Each row of a before or after table is a point. The points were changed in one or more steps. Then noise was added and the rows were shuffled. The steps act on columns, c1 being the first. Write out the steps. A step turns or swaps two columns, mirrors them in a line or flattens them onto one, adds a multiple of one to another, or multiplies or shifts one. Angles are multiples of 10 degrees, from the lower column toward the higher: turns from -170 to 170, lines from 10 to 170 but not 90. Use the fewest steps. Two steps may share a column if one is a turn and the other turns, adds or multiplies; they go together, in the order done. Otherwise the lowest column goes first.

Before:
[[ 38  -4]
 [ 25  24]
 [-25  -9]
 [ -3 -13]
 [ 59   7]
 [-43  -9]
 [-24 -13]
 [-19  -6]
 [-42 -63]]
After (9 x 2):
[[ 94  17]
 [-38   2]
 [-72  -3]
 [ -3  -6]
 [-28   0]
 [ 38  38]
 [ 58   4]
 [-39   5]
 [-68 -49]]
Steps: multiply c1 by 1.6; shift c2 by 10

Before:
[[-56 -41 -45  44]
 [ 35 -72 -33 -52]
 [-62  -3  26  50]
 [-40  45   2 -43]
 [ 28  -5 -47  44]
 [-23 -69 -16 -34]
 [-46  15  -6 -45]
 [  9 -29  18  28]]
After (8 x 4):
[[ -8 -39 -75  44]
 [ 11 -25  21  33]
 [ 19  45 -35 -41]
 [ 53  -6 -34  51]
 [ 23  16 -47 -48]
 [-10 -71 -22 -37]
 [-48 -69  11 -51]
 [-55  -7   3  42]]
Steps: mirror c1 and c3 in the line at 60 degrees

Before (14 x 8):
[[  2  -2  20 -12 -30   3 -29  -2]
 [ -1   7  -9 -29 -21  10 -24  -4]
 [ 24  12 -16 -21  16   1  -2 -10]
 [ 20  -5  47  19  -6   2 -17  -9]
 [  8  -7 -21 -28   8  13 -10   8]
 [ -4  95 -23 -19  17   5 -12  22]
 [ -8  33  52 -27  18   6  18   0]
 [ -3  11  17 -19   3  49   9  10]
 [-16  -6   0 -31 -41  28 -16  -9]
 [  3   8 -17 -33  15   0 -28   8]
 [ 16  13  -5 -28  18  14 -11  13]
 [ -8  15  -9  -6   5   3  -5  -1]
 [  3  19 -15 -22 -24  11  19  53]
 [ -9  -2  26   4  12  15 -18 -13]]
After:
[[ -5  -5 -18  21  -9   0  36  14]
 [-14 -11 -17 -21 -47   8  17 -35]
 [-81 -43 -24   7 -27  10  21  11]
 [  1 -26 -16  -1   3   2  19  19]
 [  9  -2 -21   3 -10  17  30   8]
 [ -3 -22  -4   7 -15  15  31  14]
 [-33  -8  53 -23  -5   5  23  17]
 [  5  -1  20  29   6   2  17 -28]
 [ -1   8  26  19  13  16   1  14]
 [ -6  -2  -9  18   7  11  36 -23]
 [ -3  16   1   8  14  32  32 -37]
 [-12  -5  16 -12 -11  51  14   3]
 [ 14 -18  48  21   9   4 -15  -4]
 [-17  -3 -12   5   0   3   8   5]]
Steps: mirror c1 and c2 in the line at 150 degrees; mirror c4 and c7 in the line at 140 degrees; turn c5 and c8 by 100 degrees
